Each row of a before or after table is a point. The points were changed in one or more steps. Then noise was added and the rows were shuffled. The steps act on columns, c1 being the first. Write out the steps. A step turns or swaps two columns, mirrors them in a line or flattens them onto one, adds a multiple of one to another, or multiplies or shifts one. Angles are multiples of 10 degrees, from the lower column toward the higher: turns from -170 to 170, lines from 10 to 170 but not 90. Use the fewest steps. Two steps may share a column if one is a turn and the other turns, adds or multiplies; they go together, in the order done. Otherwise the lowest column goes first.
In the rows, zero is written as 128.

Before (10 x 2):
[182 96]
[154 122]
[174 135]
[111 141]
[87 149]
[203 126]
[132 168]
[190 186]
[84 133]
[141 163]
After:
[142 157]
[50 209]
[142 193]
[75 197]
[166 179]
[148 249]
[48 189]
[117 181]
[90 227]
[101 228]
Steps: shift c1 by -40; shift c2 by 60

Before:
[104 130 37 188]
[152 204 87 165]
[76 107 167 141]
[145 131 66 122]
[85 109 135 157]
[109 142 149 104]
[149 99 124 153]
[125 163 119 163]
[95 91 145 116]
[166 110 149 168]
After (10 x 4):
[119 164 124 195]
[134 108 86 139]
[86 203 150 244]
[67 129 142 129]
[35 129 106 191]
[141 90 96 77]
[165 107 75 116]
[150 111 166 152]
[151 141 111 116]
[124 101 150 121]
Steps: swap c1 and c3; add 1 times c2 to c4

Before (8 x 6):
[164 103 168 139 185 155]
[169 185 152 157 174 96]
[148 188 128 87 107 140]
[120 94 96 155 92 187]
[119 119 200 71 81 162]
[164 151 107 66 52 172]
[205 164 137 166 139 107]
[121 87 147 114 146 112]
After (8 x 6):
[177 184 152 121 168 102]
[105 91 116 115 89 191]
[194 162 157 125 135 105]
[171 101 145 97 184 149]
[134 82 122 71 147 108]
[157 112 143 25 81 167]
[145 146 136 31 56 175]
[133 191 149 48 111 137]
Steps: flatten c1 and c3 onto the line at 30 degrees; shift c4 by -40

Before (9 x 9):
[139 116 84 144 170 125 93 115 115]
[166 114 129 164 166 100 148 89 133]
[64 112 135 105 123 138 125 162 95]
[96 103 111 97 126 227 106 117 97]
[158 167 127 198 84 112 112 88 64]
[143 193 145 69 137 127 70 80 140]
[107 165 63 174 138 62 176 105 158]
[104 130 102 81 152 168 187 223 61]
[121 128 119 136 99 85 142 191 183]
After:
[85 143 187 112 100 181 186 127 76]
[132 117 108 133 117 25 149 133 171]
[149 144 115 35 109 153 131 179 134]
[121 129 190 119 210 82 144 72 210]
[142 156 68 180 80 133 123 136 158]
[136 123 100 108 100 133 176 92 128]
[152 123 150 102 78 168 121 106 100]
[109 126 144 157 199 161 137 133 80]
[69 122 126 126 161 97 122 120 168]
Steps: mirror c1 and c6 in the line at 10 degrees; multiply c2 by 0.4; turn c3 and c7 by -100 degrees; turn c4 and c9 by -140 degrees; turn c5 and c8 by -110 degrees

Before (10 x 12):
[130 142 158 137 148 131 130 131 108 155 137 111]
[156 110 173 131 96 122 116 138 133 157 109 152]
[148 120 164 123 110 133 103 160 120 137 169 110]
[158 103 150 151 149 114 112 111 92 138 158 106]
[112 110 112 127 95 104 139 107 94 150 154 109]
[127 118 128 134 97 108 114 121 184 132 135 149]
[119 114 7 147 158 110 102 129 104 139 135 177]
[104 99 185 155 105 143 108 124 99 136 151 107]
[129 109 180 130 132 95 130 147 101 119 119 114]
[152 99 80 143 144 128 136 135 110 117 48 109]
After, 10 rows:
[102 107 181 152 149 147 78 125 121 115 164 95]
[125 110 158 133 102 136 102 137 133 115 145 141]
[151 106 75 152 120 128 161 138 91 144 55 101]
[144 110 117 112 145 132 84 160 132 110 168 124]
[159 106 110 142 104 113 101 108 88 124 164 98]
[153 156 126 138 149 121 91 130 193 93 112 115]
[113 108 140 122 148 104 144 110 144 98 158 110]
[116 146 110 135 148 108 117 116 204 119 133 115]
[135 114 167 133 130 91 93 141 85 132 115 112]
[116 174 26 150 98 111 189 130 105 125 140 116]
Steps: turn c3 and c7 by -40 degrees; add -1 times c1 to c3; swap c2 and c12; turn c4 and c11 by 10 degrees; turn c5 and c10 by 160 degrees; add -1.5 times c10 to c9

Before (11 x 18):
[99 100 150 93 70 130 100 43 154 112 136 202 148 64 111 98 161 139]
[173 169 160 149 137 165 156 153 155 119 134 225 84 165 136 136 173 141]
[128 194 136 136 168 193 80 185 156 147 143 51 81 139 83 107 125 102]
[125 83 150 134 70 157 149 89 123 134 124 109 139 109 134 148 127 111]
[89 171 68 100 96 170 192 130 134 146 83 168 83 121 156 133 188 152]
[131 92 124 150 132 125 130 158 177 44 151 136 77 198 77 72 146 162]
[107 191 117 121 143 83 107 145 169 116 122 80 95 130 116 201 162 52]
[100 116 184 79 173 136 123 112 121 136 72 116 67 113 133 158 75 143]
[92 107 81 111 126 130 135 135 171 130 138 158 98 160 138 106 142 128]
[64 149 169 167 149 103 182 141 99 105 109 115 110 165 133 77 134 90]
[82 160 57 171 112 105 119 138 240 96 105 82 167 71 208 58 176 160]
After, 11 rows:
[91 108 84 112 127 156 133 147 170 130 138 131 99 157 137 108 161 128]
[108 188 119 110 142 79 108 147 169 117 122 83 96 133 115 200 181 52]
[175 169 160 123 134 225 156 128 157 120 133 166 85 165 135 135 192 139]
[125 84 150 160 71 109 148 109 124 133 122 158 138 110 136 148 147 111]
[64 150 167 144 147 116 182 210 101 103 108 101 109 162 133 75 152 88]
[130 92 123 119 131 137 131 162 177 43 150 124 79 198 78 74 167 163]
[128 193 136 88 168 51 79 171 158 145 146 193 81 141 83 108 145 103]
[102 115 183 109 173 115 119 100 121 139 74 136 66 113 132 157 92 142]
[89 169 68 105 100 169 194 137 133 145 81 170 82 120 158 132 208 152]
[100 98 149 172 71 201 102 71 153 113 137 133 150 62 111 99 180 138]
[83 160 56 149 114 83 118 201 244 94 106 105 168 72 208 59 197 160]
Steps: turn c4 and c8 by 50 degrees; add -0.7 times c1 to c8; swap c6 and c12; shift c17 by 20

Before:
[199 193 146 100 182 75 48 174 133 137 108 157 144 125 61 128 151 80 41 179]
[125 150 164 81 165 67 110 161 117 100 141 178 165 113 123 101 92 121 39 200]
[160 98 53 174 116 169 113 98 140 152 171 108 121 134 123 104 172 94 70 124]
[94 127 47 119 114 187 128 79 150 169 142 105 102 126 147 134 176 129 112 134]
[137 136 174 76 133 101 126 158 67 100 112 201 116 56 89 119 78 115 60 201]
[84 91 82 139 76 141 151 81 151 138 115 164 76 108 144 56 122 165 139 120]
[91 74 142 98 109 157 99 141 164 175 122 175 169 110 83 104 110 132 101 102]
[109 94 81 96 77 140 127 86 120 165 155 149 86 139 142 107 142 149 86 76]
After (8 x 20):
[92 83 184 124 113 163 82 78 153 171 143 115 101 129 61 134 109 110 109 135]
[140 160 110 79 133 118 177 158 63 97 114 167 119 198 189 117 144 191 56 202]
[159 78 173 169 120 131 88 97 141 150 174 153 125 122 83 107 97 99 66 120]
[93 75 128 100 111 105 154 142 163 176 121 140 168 147 176 109 108 174 99 99]
[199 212 157 102 180 141 134 177 134 134 106 185 141 135 190 127 42 136 40 181]
[111 96 140 98 75 107 117 88 124 159 156 114 88 117 91 103 122 153 91 76]
[86 94 102 142 76 108 127 84 154 134 113 108 75 144 84 55 152 170 134 125]
[124 189 86 77 166 108 169 157 109 97 139 152 164 144 156 99 118 176 37 199]
Steps: turn c2 and c6 by 50 degrees; turn c3 and c15 by 140 degrees; add 0.7 times c16 to c3; turn c7 and c17 by 110 degrees; turn c12 and c18 by 70 degrees; multiply c14 by -1

Before (13 x 32):
[71 146 91 109 115 105 93 92 109 123 100 158 109 175 110 112 81 140 150 142 88 90 163 108 130 199 86 78 89 123 135 97]
[73 169 69 96 144 147 122 145 99 130 92 121 90 171 130 142 139 156 167 87 106 107 158 151 152 148 94 54 105 136 104 153]
[133 178 48 96 82 170 186 79 150 139 153 108 130 96 74 124 133 146 151 127 116 190 83 143 109 209 165 118 120 81 94 167]
[125 123 61 116 108 165 135 90 99 173 142 107 96 132 102 115 125 177 194 94 155 150 103 147 126 184 144 110 58 130 122 135]
[62 144 125 151 174 103 105 141 108 88 130 137 130 150 117 119 128 122 159 138 121 112 167 90 211 138 116 105 104 138 145 152]
[90 126 133 150 170 89 156 148 175 110 110 157 133 179 125 151 117 107 133 153 159 109 108 117 167 122 169 96 154 86 153 55]
[118 130 94 168 173 116 178 120 137 102 68 191 129 150 143 130 85 83 106 151 136 119 120 136 126 127 169 153 145 98 198 137]
[80 128 106 128 159 132 102 155 121 106 48 114 133 127 132 117 145 91 155 137 122 74 159 70 168 120 138 136 152 144 135 94]
[123 104 87 139 158 63 148 115 141 67 83 139 153 177 149 144 109 80 102 168 180 85 174 125 172 81 192 143 146 84 140 112]
[150 167 40 140 81 186 117 77 141 175 172 112 76 136 67 96 179 107 147 79 131 137 101 183 98 191 196 96 98 72 131 188]
[153 166 7 175 132 153 164 135 159 133 154 123 162 85 99 70 112 121 89 124 179 121 79 74 70 143 148 113 152 137 98 177]
[75 200 77 100 110 179 137 83 120 155 152 116 76 100 99 108 116 142 131 70 124 119 151 136 121 146 150 98 56 116 120 133]
[95 104 111 170 176 97 132 150 159 59 95 168 185 131 134 135 90 151 119 177 137 80 150 150 102 118 180 146 164 64 174 102]
After, 13 rows:
[135 42 182 99 115 183 141 86 122 153 150 117 80 110 82 105 141 115 108 69 120 112 154 137 127 116 149 94 58 116 115 142]
[175 103 149 129 159 131 106 155 120 108 44 112 134 104 137 115 96 155 145 135 122 71 162 70 155 165 139 139 155 142 132 133]
[176 83 130 153 175 101 106 140 108 91 133 139 131 121 108 116 130 140 165 142 120 110 168 91 202 108 114 106 106 141 147 127]
[162 108 120 147 166 89 156 145 173 112 110 157 132 157 121 148 122 149 167 153 161 110 109 119 180 194 170 94 153 89 152 156]
[90 109 252 174 135 155 164 133 156 133 155 123 166 130 81 67 134 142 73 123 178 122 80 74 86 79 145 111 151 140 95 119]
[140 123 161 171 174 113 174 126 138 100 68 189 130 160 148 130 142 180 127 147 136 122 120 141 149 117 166 153 150 101 199 123]
[91 103 214 139 79 187 116 79 143 175 174 110 69 117 26 95 53 123 147 75 129 135 105 185 92 44 195 97 100 77 133 154]
[103 85 211 95 79 170 189 78 151 139 154 106 133 94 45 124 118 107 118 130 110 191 82 139 138 53 164 122 122 80 92 178]
[168 81 159 109 115 107 91 92 107 126 99 161 111 137 95 108 183 141 179 143 87 93 163 111 113 117 86 79 87 126 138 203]
[154 69 189 96 145 144 123 147 97 127 91 121 87 124 129 142 140 96 187 87 105 110 157 151 147 94 94 58 109 138 104 134]
[171 131 143 168 181 96 132 148 155 60 97 165 185 136 137 132 156 116 128 176 136 82 151 147 103 157 176 150 164 65 174 129]
[142 146 165 139 158 65 150 114 139 66 86 140 154 177 160 139 106 177 150 167 180 88 169 125 180 169 188 141 146 85 142 95]
[130 127 191 116 107 163 135 93 103 171 137 109 98 78 87 118 145 80 175 92 156 152 106 149 131 91 145 112 57 132 120 169]
Steps: turn c1 and c2 by 150 degrees; multiply c3 by -1; add 0.5 times c7 to c25; turn c14 and c19 by 50 degrees; multiply c15 by 1.6; add 0.3 times c27 to c17; turn c17 and c18 by -160 degrees; turn c26 and c32 by 120 degrees
